Every row gives one point. To make a cloud, some directions were put in groups of two or more. Within a group, all points are equally far from the middle, so they leave a hole (a ring in 2 directions, a hollow ball in 3). The other directions are filled evenly. Then the cloud was stretched, turned, moved and blurred a little. How many holes are there, and how many directions does each take, smallest first?

Cloud, 15 rows:
[[-24  23]
 [ 35  12]
 [ -3  11]
 [ 32  48]
 [ 38 -13]
 [  0   4]
 [-17  39]
 [-30  45]
 [ 48  33]
 [ 33  18]
 [-26  59]
 [-27  -5]
 [ 42  12]
 [ -1  33]
 [ 36  20]]
Holes: 0

Cloud, 13 rows:
[[  9  15]
 [ 10 -40]
 [  1 -54]
 [ 15 -43]
 [ 32 -42]
 [  0 -46]
 [-46  16]
 [-22 -61]
 [-26  -7]
 [ -2   0]
 [ 17 -50]
 [  6  10]
 [  2 -33]]
Holes: 0

Cloud, 13 rows:
[[ 30  27]
 [  3  47]
 [ 21  39]
 [-23  41]
 [-30  35]
 [-43 -11]
 [-38 -22]
 [-29 -31]
 [  4  47]
 [ 27  32]
 [ 33   1]
 [ 33  11]
 [ 33   4]]
Holes: 1 (2)

Cloud:
[[-52 -44  14]
 [-42  11  31]
 [  7  31  29]
 [ 21 -15   2]
 [-48  17   1]
 [-22  14 -29]
 [-24 -20  36]
 [-15 -55  28]
 [ -5 -58 -20]
 [ 31   6  12]
 [ 20 -34 -12]
 [-29  36 -37]
 [-24   4  40]
 [-41 -42 -17]
 [-63 -46  28]
 [ 15  18 -32]
 [ 21  23 -16]
 [-19 -18  53]
 [ -9  -7  36]
 [-29  -1 -35]]
Holes: 0

Cloud (22 x 3):
[[-42  34  47]
 [-25  12  33]
 [-55  30   0]
 [-34  70  44]
 [-35  -4 -23]
 [-42  27 -36]
 [-23  18  -6]
 [-33  10   8]
 [-50  22 -39]
 [ 17 -26 -13]
 [ -6  13  -2]
 [ -2  -4  26]
 [ 14  36  45]
 [ 15 -15 -41]
 [ 14   0  18]
 [-24  -3   2]
 [-48  23   7]
 [-38  10 -42]
 [ 40  40  29]
 [-19  31  51]
 [ 17  -7 -34]
 [ 15  19  50]]
Holes: 0

Cloud, 28 rows:
[[ 28  -1 -43  36]
 [ 60  27  -7  27]
 [ 56  48   8  29]
 [ 49   0   5 -19]
 [-20  38  37  -2]
 [ 22 -37 -42  16]
 [-15 -12   0 -43]
 [ 24   9  44  46]
 [  8  13 -20 -41]
 [ 23   2  49  35]
 [-15  26  44 -10]
 [ 10  17 -21 -39]
 [ 26 -21  40  18]
 [ -6 -35 -54  -2]
 [-25 -49 -33  -7]
 [ 18  17 -32  52]
 [ -1  24 -35 -29]
 [-16 -13 -48 -26]
 [  6   4  16  62]
 [ -9  11 -45 -26]
 [-31  36  25   0]
 [-31  41 -11  20]
 [-29 -39  -3  25]
 [-39  -2  18 -18]
 [ -7  34 -39 -15]
 [  4  12  50 -10]
 [ 54  33  -3  43]
 [ 29 -19 -45  24]]
Holes: 2 (2, 2)

Cloud, 30 rows:
[[-19  29 -48 -15]
 [ 47  28 -27 -43]
 [ 41 -20  38   3]
 [ 13 -49  -1  19]
 [-14 -45   7  21]
 [ 42 -27 -26  24]
 [-35  32 -16 -25]
 [  7   8 -52  27]
 [ 20  47 -30 -35]
 [  1 -42 -21 -34]
 [ 28 -10 -46  25]
 [ 43   2 -26 -51]
 [ 33 -33  24  18]
 [ -2  27  28  31]
 [-42 -21   1  26]
 [  6   4  45  16]
 [  1 -37 -15 -42]
 [-47 -27  -5   6]
 [-32 -42   0  13]
 [-35  20 -43   6]
 [-13  16 -42  35]
 [ 21 -47 -19  15]
 [-27 -18  15  36]
 [ 71  27  -6 -22]
 [-33 -23   2 -34]
 [ 45  37 -12  28]
 [ 51 -12  35 -19]
 [ 11 -48 -29  -1]
 [ 19 -12 -55  14]
 [-13  15 -45  31]]
Holes: 2 (2, 2)

Cloud:
[[ 69  -2  -9 -32  32  10]
 [ 20 -25 -63  -5  28 -17]
 [ -8  52 -38  13 -21 -10]
 [ -3  22 -40 -21   4 -46]
 [ 31   0 -26  64  22  -6]
 [ 33  54   3 -27 -10  -1]
 [  3  50  15  32 -14 -16]
 [-14 -33  16 -26 -29 -14]
 [ 41 -12  46  30  30  13]
 [ 21 -48 -10  38  42  12]
 [ 49  23  20 -13 -20 -23]
 [ 13   1 -59  41  36  19]
 [ 54   6   4  43  11 -26]
 [-40  31   8 -25   4  -8]
 [ 24  27 -30 -49  28  -8]
 [ 30   1  43   5  -5 -32]
 [-33   0  -7 -40   1  39]
 [  9  -1 -43  23 -35 -29]
 [-30  13 -32  12   9  58]
 [ 68  20   9 -24  28  -3]
 [ 66 -27  -7   1  -4  35]
 [ 23  17 -49  42   5 -28]
 [ 56  26  28 -23  17 -10]
 [ 22 -28   2  56  10 -16]
 [ -4 -27  17 -37  20  48]
 [ 31 -41  22  44  11  17]
 [ 28   4 -61  34   5 -20]
 [ 49  53   6 -13  28   5]
 [ -7  23  28   7  53 -15]
 [  7  14 -48  31  59  11]
 [ 40  42 -25  41   0 -14]
 [ 30   5   2   8 -50  21]
 [ 14 -39  27  22  51  13]
 [ -1  23 -34  -6 -20  55]
 [ 12 -52 -11  12 -25 -18]
 [ 52  11  -5  20  15 -46]
 [ -6 -16   1 -38 -45   5]
 [ 44   6  17 -13  61  29]
 [  8 -48 -14 -28  15  50]
 [-27   3 -33  -4  57   4]
 [ 51  -5  26 -28  29  42]
 [ 23  -6 -13 -31 -12 -49]
 [ 12 -24  -6  18  66  40]
 [-21  18  16  20 -43  16]
 [-41  35  11  30  -7   1]
 [ 30 -50 -18  21  46  12]
 [ -4  33 -30 -26 -31 -25]
 [ 43  51 -29  -5  39   9]
 [-36 -38 -10  -6  37  19]
 [ 39  30 -22  -2 -18  47]
 [ 48  28   9  35  54   9]
 [ 24 -51 -35 -15 -19  21]
 [-14  11  25  25  56  -8]
 [ 10 -36  -7  -9  17 -47]]
Holes: 1 (6)

Cloud (56 x 6):
[[ 49  -8 -44 -29  24 -48]
 [ 35 -37  16 -41  14 -55]
 [-20 -18 -54 -50   6 -11]
 [-10  12 -24 -13  71  16]
 [ 64  38 -24 -15  40 -15]
 [ 17  10  43  49   7   9]
 [ 16  -9  -2  58 -40  23]
 [ 11  39 -60  16   4 -30]
 [-29 -42 -10 -14 -19 -27]
 [-27  -9 -55  -9  17  18]
 [ 25   8 -48  -3 -22  76]
 [ 57 -27  41 -33   4 -17]
 [ 25  16  -3  52 -15 -39]
 [-50 -12 -50   9  12   9]
 [  7  13 -34 -12 -19 -33]
 [-34   2  -9   4  30 -20]
 [ 14   1 -35 -38 -19  36]
 [-22  -8 -14   6 -43  66]
 [ 31 -10  -7 -31  22  12]
 [-32   5  13   2  12 -52]
 [ 14  35 -55 -11  15 -46]
 [-29   6 -43 -45 -19  -6]
 [ 20 -36 -58  43 -19 -30]
 [-49  34 -11  19  -2  -9]
 [-11  54 -58 -37  10  10]
 [-41   1 -23 -12  46  -8]
 [ 45   4 -26 -16  36  -9]
 [ -2  38 -56  14 -39 -10]
 [-72   5 -41 -45   4 -32]
 [-15  54  11  -9 -24   4]
 [-15  -8 -63  19 -17 -24]
 [-57  -3  14  -2 -16 -17]
 [-17  16 -42  29  -1  76]
 [  2  20  28 -11 -10 -36]
 [-41 -13  -5   6  34 -45]
 [-30  35  -1 -30  34   3]
 [  8  30  16 -21  20 -39]
 [ 40 -23  -7 -14  27 -37]
 [ 11  40  -5  16  -8 -30]
 [  9  43 -14  23   9  31]
 [ 26  13 -45  18  -8  29]
 [-28  47 -35  36 -71  22]
 [ 23  17  17  -3  -3  12]
 [ -1  -7  15  -7  16  23]
 [ 37   1  -4 -12   7  33]
 [-44   1 -55 -44 -22 -21]
 [-25  15 -23 -57  30 -55]
 [ 16  25 -10  56 -12  40]
 [  2 -18   8  17  38  30]
 [  9 -16 -22  23  -6  40]
 [ 26  15 -45  19 -39  -3]
 [ -9   9 -38  -4 -15 -40]
 [-20  27 -67 -16 -14 -24]
 [-24  28  49 -33  -6 -14]
 [-42  59 -59  25  -1 -12]
 [-13   6  34 -14   0  -4]]
Holes: 0

Cloud:
[[-24   1  -7 -24  26  18]
 [ -5  20 -18 -17  47  33]
 [ 10   0 -57  20  25  36]
 [ 16  22  24 -32  25   1]
 [ 12 -19  11 -17 -25 -39]
 [-36  60  58  27 -18  16]
 [-19  49   9   3 -37 -25]
 [ 29 -13 -14   0  43 -28]
 [-31  47  11  34 -62 -10]
 [-48  15 -18   1  37  19]
 [-41 -28   4   7 -33  12]
 [ -6  12  45   8  33   4]
 [ 34  -9  36  -8 -49  23]
 [-12  20 -51 -41  18  38]
 [  0  18 -37 -14 -12  26]
 [ 41 -18   7 -17  63  40]
 [-16  -5 -29  15  47  38]
 [-53 -21  15 -33 -24  28]
 [ 19  -1  43   3  36  25]
 [-39  29  55   7   6  34]
 [-24  39  39  19 -80  14]
 [-16 -20 -37  43 -13   4]
 [ 22  24  23 -23   1  58]
 [ 38 -22 -14  24  14  34]
 [-43  31  -2   8 -42  10]
 [-53  25   5  27 -24   3]
 [ 33 -46 -36 -16  39  27]
 [  0 -11   1 -29 -34  66]
 [-17  23 -34 -29 -12  11]
 [-17  17 -30   0 -18  32]
 [ 46  45  43 -15  40  56]
 [ 23  27  44 -29  15  -3]
 [ 21   6 -16  14  32  48]
 [-17  -2   8 -27  18  32]
 [-27 -22 -16 -12  -7  54]
 [-14  20  72 -12  -6  39]
 [ 11 -40 -54  20  41  15]
 [ 35 -25  26 -25  29  -8]
 [-18 -47   7 -22   5  -8]
 [ -7 -19   2 -59 -27   7]
 [  4 -64  -6   7  57  11]
 [ 30  30 -18  -7 -46 -20]
 [ 44 -17 -67  -7  74  -5]
 [-35 -11 -39  30  43 -11]
 [ 67 -16  33 -29 -24   1]
 [ 25   8  21 -25  51  37]
 [ 19  -7 -11  -1  17  -9]]
Holes: 0
